Each row is a point. Each copy is the shape, with its points in the same order, stretched, turned, moved and blurred by noise. Say if it was mirrored as well.

Shape:
[[ -3   5]
 [-46 -13]
 [-20  19]
 [ 15   7]
 [  8  12]]
Copy 1, 5 rows:
[[  9 -12]
 [ 52 -37]
 [  7 -35]
 [ -8   0]
 [ -6  -9]]
Copy 1 is: only turned
Copy 2, 5 rows:
[[ 15  -3]
 [ 30 -58]
 [ 42  -8]
 [  5  18]
 [ 14  12]]
Copy 2 is: mirrored
Copy 3, 5 rows:
[[ -8   0]
 [-32 -60]
 [-41  -2]
 [  0  26]
 [-11  19]]
Copy 3 is: only turned
Copy 4 (5 x 2):
[[  2  -6]
 [ 36 -34]
 [  1 -28]
 [ -8   9]
 [ -8  -1]]
Copy 4 is: only turned

Shape, 5 rows:
[[-60  -3]
 [ -6 -14]
 [  2  40]
 [ -5  -8]
 [  5 -17]]
Copy 1:
[[ 54 -55]
 [ 14  -4]
 [-39 -40]
 [  6  -9]
 [  4   4]]
Copy 1 is: only turned
Copy 2:
[[ 11  41]
 [-11   6]
 [ 34 -14]
 [ -1  -1]
 [-19  -1]]
Copy 2 is: only turned

Shape (7 x 3):
[[-22  27  20]
 [-19  34  -2]
 [  0   4  14]
 [-14  -3 -13]
 [ 34  24  13]
 [ 30 -13 -21]
 [-25 -13 -58]]
Copy 1:
[[-16 -20   1]
 [-20 -15 -19]
 [  7 -11   0]
 [ -2   9  -5]
 [ 22 -33 -21]
 [ 33  10 -22]
 [-11  42 -27]]
Copy 1 is: mirrored
Copy 2:
[[ 22  -3  26]
 [  5  15  25]
 [ 24  -5   1]
 [-11  -7  12]
 [ 42  32 -22]
 [  1  16 -28]
 [-60  -1  17]]
Copy 2 is: only turned

Shape:
[[  7   1 -22   3]
 [  2  -5 -28   2]
 [-13  12 -11  -1]
 [  0   4 -10  27]
 [ -1  27  12 -26]
 [ 60   1 -33 -19]
 [ 26 -22 -22  21]
 [ 10 -22  -4  13]
 [  5   9  20 -18]
 [ -5   6 -19  20]]
Copy 1 (10 x 4):
[[ 11   1  15 -25]
 [  8   5   7 -28]
 [ 11  -4  -6  -5]
 [ 26  20  11 -11]
 [ -3 -26   0  14]
 [ -4 -33  52 -49]
 [  6  23  33 -26]
 [ -4  24  23  -6]
 [ -4  -9  10  15]
 [ 20  14   1 -14]]
Copy 1 is: mirrored
Copy 2 (10 x 4):
[[-18   9  -9 -10]
 [-20  11  -5 -20]
 [ -2  18   2  -6]
 [  0  13 -21 -22]
 [  3   9   6  23]
 [-56  -9 -28  14]
 [-25 -10 -30 -25]
 [ -7 -16 -18 -21]
 [  7  -6   0  14]
 [ -5  17 -15 -20]]
Copy 2 is: mirrored

Shape (11 x 6):
[[ -5  11 -21  -7   1  28]
 [  3  -8  54   5 -20  -2]
 [ -7  -3  -1  34 -30 -16]
 [  9 -19 -20  28  12  -3]
 [ 24   2  24  27 -10  -8]
 [-55   8   8  -6  15   3]
 [  2  27  23  29   2  -3]
 [  5  13 -28  32   1 -36]
 [-30   2 -17 -10  16  25]
 [ 19   3 -12  25  13  35]
 [ 40 -30  -9  -6 -10   1]]
Copy 1, 11 rows:
[[-19  15  -1 -25  13   8]
 [-12 -52  17   8 -17   6]
 [-31 -43 -26   6  27 -28]
 [  7 -12 -25 -22  43 -13]
 [ -7 -36 -36  -4   6  -6]
 [-22  -2  60  32  21 -10]
 [-15 -19 -27  18  12   3]
 [-10  -6 -48   5  26 -40]
 [-18  19  35  -5  31   3]
 [ -5  -2 -37 -34  38  23]
 [ 10 -16 -27 -47  -1 -14]]
Copy 1 is: only turned
Copy 2 (11 x 6):
[[ 15   3 -29   7  16  38]
 [-13   2  36  26 -13  -2]
 [ -7 -40  28  -3  13 -14]
 [ -3 -20 -10 -46  -6  -4]
 [ 10 -14  39   1 -14 -16]
 [-33   7   2  13  38  38]
 [ 10  -5  55   6   7   6]
 [ 17 -22  29 -38  17 -34]
 [-11   7 -34  -3  26  45]
 [ 16 -12  -9 -15  -5  36]
 [ 20  -4 -30 -23 -29 -21]]
Copy 2 is: only turned
Copy 3, 11 rows:
[[ 13  15  19 -10   0  23]
 [-44   3  13  -4 -20 -49]
 [ -6 -57   4  12 -16  -5]
 [ 36 -32  11   4   0   0]
 [-10 -21  23  16  -2 -23]
 [ -9  25   2  18 -43   4]
 [-18  -1  33  42 -16  -5]
 [ 33 -45  -6  40  13  29]
 [ 16  25  11  -7 -21  17]
 [ 20   1  47   2  -5   3]
 [ 23 -18  -4 -39  32 -14]]
Copy 3 is: mirrored

Shape (11 x 6):
[[  9 -15  -8 -37  21  -3]
 [ 19 -20 -12 -19 -12 -23]
 [ -1 -16   3 -30  28  -9]
 [-26  11  28   7 -20 -13]
 [-44 -21   1   7 -16  -1]
 [ 30  11 -18 -15  13 -18]
 [-20  -1   3   3 -15  10]
 [  7 -10 -36 -40  27   0]
 [-24 -10  20  -1 -36  22]
 [  9 -23  -5 -29  40  -3]
 [-14 -15  15  24  -9   9]]
Copy 1:
[[ -6  28 -21 -12 -10 -19]
 [  4  21  23 -26 -20  -5]
 [ -1  30 -24   1 -12  -2]
 [ -7  -3  18  13  -1  60]
 [-20 -17  18  28 -28  28]
 [ 15  25   3 -26  21 -14]
 [-17 -18   6   9  -8  26]
 [-14  25 -19 -15   4 -48]
 [-32 -28   7   6 -26  45]
 [  6  31 -31   2 -16 -21]
 [  4 -29   5  24 -26  39]]
Copy 1 is: mirrored
Copy 2:
[[ 15  19  -1 -18 -25 -42]
 [-11  -4 -15  -8   7 -48]
 [ 19   9   9 -28 -17 -40]
 [-12 -10  26 -23  16  24]
 [ 11 -28 -10 -48  13   8]
 [  2  15   1  22   9 -35]
 [ -1  -6  -1 -22   4  15]
 [ 28  27 -22 -17 -18 -54]
 [-23  -6   8 -44 -11  30]
 [ 27   4   1 -16 -29 -51]
 [ -7 -34   2 -20   5  17]]
Copy 2 is: only turned
Copy 3, 11 rows:
[[ 34 -35 -14  13   2  15]
 [ 34   6   9  -2 -31   3]
 [ 37 -28 -14   1  12  16]
 [-23  20  24 -27  22   4]
 [-30  -5  -2 -59  -8 -21]
 [ 34   9 -12  38 -17  26]
 [-27   2   5 -17  -2 -12]
 [ 28 -43 -35  20 -24  23]
 [-43  -5  32 -28   7 -33]
 [ 48 -35 -29   8  12  15]
 [-11  17   6 -30   5 -27]]
Copy 3 is: only turned

Shape (12 x 8):
[[ -9  -8   1   1 -14  -6  -6   0]
 [ -4  -8 -14   4  -3  -3  19 -13]
 [ -8  -2   0  -8  -2  -8  -8 -15]
 [ 19   4   0  -7   2  60  -6   3]
 [-10   9  -3  13  -5  -9  -1  -3]
 [-14  -4   0  -1   9  -7  -5   8]
 [  4   3   0  -8  -8  -6   8   3]
 [  8 -11  -7  -1 -11  -5  -5   5]
 [-11   7  -3  -6  -4  -9  -4   3]
 [ -6   6  -9   6   5   2  -7  -5]
 [-14  -3   2   7  -8  -5  12  -4]
 [-12   2 -17  -8  -8  12  -3  -1]]
Copy 1 (12 x 8):
[[ 18   1   4   2  -1   1  -2   3]
 [  1  17  -7   5 -14   0  -9   7]
 [  9  -6   2   6 -10  -4  -6  -4]
 [-26  -1  40  -9   2  18  15  15]
 [  9  10  -2   0  -5  -5   5 -10]
 [  7  -5  -8  -7   3 -10   1   2]
 [  0   6  -4  15   7   0  -2   3]
 [  8   4   6   0   3   7 -15   0]
 [  8   0  -1   8   4 -11   1  -2]
 [ -1   4   5  -6  -7  -5   0  -7]
 [ 11   9  -9   6  -5  -3   7   8]
 [  2   8  11   4  -2 -15   1  10]]
Copy 1 is: mirrored
Copy 2:
[[  1   7 -14  -2  -2  -5  -2   4]
 [ 10  -2   2   7  17 -11 -12 -18]
 [  2  -3  -3   9  -2  -5 -14  -8]
 [ 43 -33   2 -28 -15   4  25 -11]
 [ -3  10  -7  13  -1  -7  -1 -10]
 [-12   0   7   0  -1 -13  -4  -9]
 [ 14  -3  -3  -3   9  14  -3  -8]
 [ 12   8  -4  -2   1   2  -1   7]
 [ -5  -6  -2   4   7   5  -6  -4]
 [  2  -4   2  12  -3 -11   1 -10]
 [  2   3  -8   3   5  -9  -4 -13]
 [ 11 -13  -6   2  11  -5   1  -3]]
Copy 2 is: only turned
Copy 3:
[[-12   9  -9   1  -3 -11  -5  -4]
 [-28  -6   0   3  16  -1  13  -3]
 [-15  10   6 -16   1 -10   6  -2]
 [ 43   3 -15   9  42  21  20  12]
 [-15   3  18   2   6  -1  -8  -4]
 [ -9   3   6   6 -12  -6   2   7]
 [ -5  -6 -12   0   0   8   2 -10]
 [ -4   3 -15   8   2  -9   4 -14]
 [-15   7   2  -3  -9   2  -1  -4]
 [ -7   6  18   1   8  -3   7   2]
 [-23  -2   0   3   9   0  -4   5]
 [-11  19  -3   1   7   7   8  -5]]
Copy 3 is: only turned
Copy 4 (12 x 8):
[[  2  -9   6 -11  27   6   7   5]
 [  0 -23 -21 -14   3   7   5  -1]
 [ 11 -10  -3  -4  12  18  20   1]
 [-17   6  18   3 -14  29 -37 -31]
 [  0  -6  -2  -9  14  -3  17  -6]
 [ 14   0   1   6  13  -8  11  -1]
 [  6 -13   8 -11   7   0   5   7]
 [ -6  -7   6 -11  16   6  -2  17]
 [  6 -12  12   2  12  -5  19   3]
 [ -4  -4  -4   2   4   2  12  -8]
 [  6 -15  -7 -14  16  -3   6  -6]
 [-10 -22   2   7  12   4   9  -4]]
Copy 4 is: only turned

Shape:
[[ -9  40  16  18  15 -35  -2  22 -18]
 [-14  36  -2   7  -4 -28  34  13  16]
 [-17  52   9   8   8   0  21   7   8]
 [-24 -10 -16  20 -10  -9 -27   3  21]
 [ 17 -12   9 -18 -18  -2  -6   0  26]
 [ 12 -15   0  -4 -19  17   7  22   3]
 [ 27 -24   4   4 -20   6   2 -13  14]
 [-30   7 -18  11   1   9 -15  -1   8]
 [ -3  14   1  19  24  -2  16   9   4]
 [  6  14 -18  -4  -5  -7  -3   5  -8]
 [  2   3   9 -18 -16   5  -3   7   4]
 [  1  -4 -20  -4  -2   5 -23   4   1]
 [-10   8  -8  15 -19   7 -11   4  -4]
 [  8 -42  11 -13  -5  -2  21  -2   8]
 [ 36 -16  11 -13  -9 -13   0  28  19]]
Copy 1:
[[-14 -12 -10 -56  -8  -5   0  41 -35]
 [-23  -3 -34 -23 -17  41  -1  41  15]
 [ -4 -15 -22 -23 -27  34  20  36  -4]
 [-36 -20 -28  10 -16 -16   5 -16 -27]
 [-13  31 -14  20  -6   3   3 -13   4]
 [ -5   5   4  15  16  16   9 -13  13]
 [  3  16  -3  28  -9   2 -13 -22   4]
 [-14 -27 -16   1 -18  -3  21 -11  -8]
 [ 12 -20 -20 -10  -9  -3  13  23 -10]
 [-16  -4   6 -14  -9 -10  -5   9  13]
 [-12  18  -1  -2   2   8  13 -11   4]
 [-13  -8   0   5  -6 -27   9 -10   1]
 [-18 -20   4  -4 -11   9   1 -13  -8]
 [ 10  19 -20  12  21   0   0 -31  14]
 [-12  35  -9  13  17  -5   0   9  -2]]
Copy 1 is: mirrored
Copy 2, 15 rows:
[[ 11   2  20  18  18   8 -59   4  -8]
 [ -1  -8  41  -9   0  45 -22 -12  -8]
 [ 23   2  41  -5  12  12 -19 -14  -3]
 [  2 -29  -2  34  12  26  21   1  14]
 [  9 -31 -10 -18 -20  13  17  20  -5]
 [ 14   3 -11 -27   3  19  27  32  -5]
 [ 11 -13 -18 -29 -19  10  20   8  22]
 [  7  -8   4  26  18  13  23  -8   6]
 [  7   4   6 -12  25  13 -17 -19   6]
 [ 16  13  -8   7  -6  20  -7   7 -13]
 [  9 -10  -1  -9  -8   3  14  24 -11]
 [ 15   1 -25  15   1  12  13  11  -9]
 [ 19   3   6  15   3  12  13  14  14]
 [-30 -20 -15 -40   1   5  24   5  10]
 [ 13 -18 -24 -30 -10  28  -4  36 -23]]
Copy 2 is: only turned
Copy 3:
[[ -3   1 -42  40 -14  14 -34 -32 -27]
 [ 23 -11 -12  60  42  10 -22 -14 -12]
 [ 34 -15 -22  51  15   5 -19  15 -28]
 [-15 -23 -23 -14  23  24  13  -4  -5]
 [ 12   1   0   2  23 -28 -11   1  45]
 [  6 -13  27 -10   9 -28 -23  -4  17]
 [ -3  20  14 -11  27 -23 -14  13  25]
 [  2 -25 -12  -2   7  17  22  12 -20]
 [ 17   3 -16  15  18  -6 -11  -7 -37]
 [-16  -7   3  25  -5 -14   3   0  -4]
 [ 17  -8   7  11  -2 -16 -13  -1  28]
 [-18 -15  -3  -4  -8 -16  17   3   2]
 [-11 -16  -1   3  -1  12  -9  14  -7]
 [ 29  24  28 -17  25 -16  -9 -26  28]
 [ -2  -1   4   1  18 -51 -33 -28  38]]
Copy 3 is: mirrored

Shape (15 x 11):
[[ -4 -24  16  22  -8 -18  18 -10  19  20  35]
 [ 35  18 -12 -24 -19  26 -17 -17  12 -27 -23]
 [  5  13  25 -17   2  -9  36 -16  11  24  35]
 [ 26  23  15 -10  -5 -20  18   7   0 -17   7]
 [-28 -12  26   3  10 -23  -7  -3   0   3  24]
 [-14 -37 -10   6  39  26 -12 -15 -18 -14  -3]
 [-20   0   9  18   8  16  -7 -15 -30 -19  11]
 [ 39  15   6 -23 -13 -12  30  17  38 -39  29]
 [ 30  25   7   7   9  36  -4  13   7 -14 -25]
 [  0  27  -8 -10 -23  18  18  11  17 -14 -11]
 [ 19  13 -11 -25  -3   0  10  18   5  -9 -18]
 [-21 -30  13  -1  10  14  10  -5 -16   0  36]
 [-10   9 -39  13  41  30 -26 -16  -9 -23  -5]
 [ 31  35  15 -34 -18   5  -3  29  32 -14  18]
 [ 11  -8 -44  15  14  34 -25  -3 -35  -1  -1]]
Copy 1:
[[-14 -10  27  16  13   7  14 -12  30   1   5]
 [-13  44  -3 -13  29  11 -25  -4 -11  28 -13]
 [-29  16  20  -5   5  26 -22  -9  27  -7   2]
 [-10  35  28 -28   5   5  -1  -5   0  10 -11]
 [  5   3   4  28   3  -2  30   6  32   4 -13]
 [ 22  24 -14  46   9  -2   9  30  22   9  15]
 [ 21  29 -10  12 -14  16  21   2  12  29   0]
 [-30  37  32 -27  -6 -28 -10 -30 -13  27 -22]
 [-17  31   1  -6   8   3   3  -7 -50  16  19]
 [-17  21 -11 -24  14  -8  -8 -14 -25  11  -9]
 [ -9  23  -2 -18  19 -10 -12  10 -12   1  -3]
 [  8  11  -1  24 -15  11   9  13  24  13   6]
 [  8  53 -34  19  29 -19  19  -2  16  17  15]
 [-51  26  10 -24   5  -6   1  -8 -17  28 -19]
 [ 14  26 -27  10  23  -5   1  21  12  28  39]]
Copy 1 is: mirrored
Copy 2 (15 x 11):
[[ 16  26  14  -4 -20   6  24  25  -2  17  19]
 [-15   3  20  14  15   3 -51 -10 -30  -7   8]
 [ 35  13  32  11  -8  -3  12   7 -17  42  -3]
 [ 29  28  17  -8 -24 -21 -22 -17  -8  14   5]
 [ 17 -19  21  -2 -15 -11  34   6  -6   2  -2]
 [-28 -34  11  12  17 -12   2  14  33 -13   8]
 [ -1   4  15   8  14 -23   8  -3  12 -18  -5]
 [ 26  36  29   7 -37 -29 -39  13 -20  21  16]
 [ -8  11  24 -23  12 -16 -38  -8   0   6  -2]
 [ 23   4  30  -9  17  -3 -35   8 -30   5  19]
 [ 24  -4  11 -10  -4  -5 -42  -4 -11  14   9]
 [ 16  -4  23  16  -5 -14  12  24  17   1  -7]
 [-36 -22  -4  20  40 -30  -9   2   1  -9  10]
 [ 30   9  26  -5 -25 -21 -40   1 -43  25 -15]
 [-13  12 -28  15  24 -16 -29  11  18 -10  -6]]
Copy 2 is: only turned
Copy 3 (15 x 11):
[[ 19  -2 -12   7   6  17  23 -13  14  35 -19]
 [  7  37  52  -1 -28   5  20  39 -18 -52  22]
 [ -4  25  19 -19 -35  15  21 -12  14  26 -13]
 [  3  24  24 -43 -21  11  17  -3 -25  -5  -4]
 [ 28  -3  20  -1   4  29  12 -11   5  27 -42]
 [ 17   9  48  49  -2 -38 -11   4 -11  15 -27]
 [ 24  21  26  -1   7 -21  -1   7   2  13 -36]
 [ 13  51  22 -21 -49  24  35 -11 -40 -36   5]
 [-10  46  44 -23  -7 -15   7  32 -41   3  12]
 [-26  40  17  -6 -17  -3  16  32 -22 -34  -5]
 [-21  13  35 -11 -26  -9  10  25 -32 -22   1]
 [ 31  14  22  23 -17 -15  23  -9   5  27 -40]
 [  2  15  32  38 -16 -28 -48  43 -11 -17 -21]
 [ 13  41  22 -40 -47  52  39  29 -35 -30   1]
 [  9 -21  11  21 -13 -48 -26  51  -6   0 -10]]
Copy 3 is: mirrored
Copy 4:
[[ -3 -19  42  10 -10  21  18  29  18 -21  -8]
 [  5   0 -60 -24  29   1  -5 -20 -16  -7  40]
 [  9 -16  16  18  -8  -1  51  37  56   0  -5]
 [  4   8  -6   8 -14 -37  28 -11  21 -11  26]
 [-20  12  27  39 -21  14   6   4  39  -1  -9]
 [  2  55  30   7  31  34  -3  -4   1  -6  10]
 [ -9  33  32  -9  19  11 -16 -16  47 -26  16]
 [ 16   8 -48  14  -7 -50  23  26   5 -27  18]
 [ 29  18  -8  -4  14  -9 -27 -13  -4  -6  59]
 [ 22   7 -26   4   9  -6 -21 -24  21 -28   7]
 [ 24  18 -24  12  -3 -16   8 -29  -9   2   8]
 [  2  32  41  15  27  14   4  23  41  -8 -21]
 [  3  45 -10 -24  -4  39 -27 -16  10 -20  31]
 [ 19  -1 -57  17 -12 -34 -13  21  14  13  18]
 [ 16  31  24 -52  17  30 -28 -21  -9  -4  15]]
Copy 4 is: only turned

Shape, 16 rows:
[[ -8   9  19  33  27  18   0 -26 -14  -5 -14]
 [-17  11  -7  -9  -7 -15  15   8  14  28 -47]
 [  2   4  13   7  36  -1   1   5  -8 -23  -1]
 [ 15  -9  -7   7   8 -12   5 -14  29  -4   0]
 [ 22  14   2  -6  -9 -36   6 -16 -12  15  -2]
 [ 22  21 -23  21  19  28  16  23  -8  -1 -22]
 [ -2 -11 -30  -1  -9 -14  -8 -11 -23  -5   4]
 [  7  -3  -7  -2  22   1  13  -8  15  13  -3]
 [-16  19  15  11   4  26  -2   6 -24   5 -13]
 [ -7 -26 -19  18  22  -9  10  -4 -14  -3  26]
 [-12 -20  35 -14  -2   0 -16   1  -9  21   6]
 [ -3   1  10  18 -15 -16  16 -21  12  10 -29]
 [  1  24  24   2  42 -27 -15   0  29  20 -24]
 [ 11 -15  28  26 -21  -9   1 -18  -8 -13   0]
 [ -5   0   9 -11   9   0 -23  27 -11  32   3]
 [  1   8  12  -5 -19   3   0  28  27   9  14]]
Copy 1, 16 rows:
[[ -5 -55  21  15   5   2 -24 -24  45 -10   8]
 [ 35 -12  32  10   4   6 -22  -8 -39 -25  13]
 [  2 -31   8  12   6 -14   9 -17  24  20  19]
 [ -4 -12  21 -27  -9  -2  -2  19   3  -2  -4]
 [-14   8  33  10   5  26  -9  39 -12  -2  -3]
 [ 13 -36 -16  -6  24   2 -39  -7   3  20  16]
 [  2  27  -1 -13 -18  21 -16  12  15  14  19]
 [ 15 -23  15  -3   4  -2   1  19   3 -17   5]
 [ 25 -16   2  31  20   5 -28 -26  19 -12  -2]
 [ -9 -12 -22  -8 -19  15  17  11  19   3  22]
 [ 29  10  26  14  22  19  29   2   9 -35 -14]
 [  5 -18  46  -6  -4  15 -23  -4 -11 -16 -12]
 [ -6 -50  41  16  35 -30   4   1 -24 -39  18]
 [-12  -3  35 -18  -5  35  -5  -1  22  10 -32]
 [ 20  10  -4  14  46  12  16   3 -12 -36   5]
 [ 14  17   3 -14  19   1   6   4 -32 -20 -41]]
Copy 1 is: mirrored
Copy 2:
[[-28   4  -4  -4  31  21  37  16  34   9 -26]
 [ 14  13 -60   4  -7  10   9   0 -19 -34   6]
 [-28  -1   0  11  11  -6   2   5  12  22 -35]
 [ -1   6 -17  30  22  22  -9  15   1  21   0]
 [ 13  32  -4 -20  11  16  19   6 -33   4   2]
 [-42  18  -3  -1  12 -27  -4  27  16 -42  -2]
 [-14   5 -16 -33  20  19  -4 -10 -21  14  -2]
 [-11  -9  -4  18   3  16   1  18  -5   6  -4]
 [-20   1  -4 -23  -5 -10  22   3  28 -17  -9]
 [-37 -15  24  -8  11  24  -7 -18  -6  22 -15]
 [ 29 -35   5  -4 -19  20   4 -14  -2   8 -15]
 [ 17  27 -35  12  27  21  27  -2  -3  -9   5]
 [  7   3 -40  22 -21  31  -2  22   3  15 -49]
 [ 22  18   5   5  40  14  21 -12   9  11   1]
 [  8 -24   9 -21 -38   8 -21  -1  -3 -15 -27]
 [ 14   4   1  29 -29 -16 -25  -3  25 -13  13]]
Copy 2 is: only turned
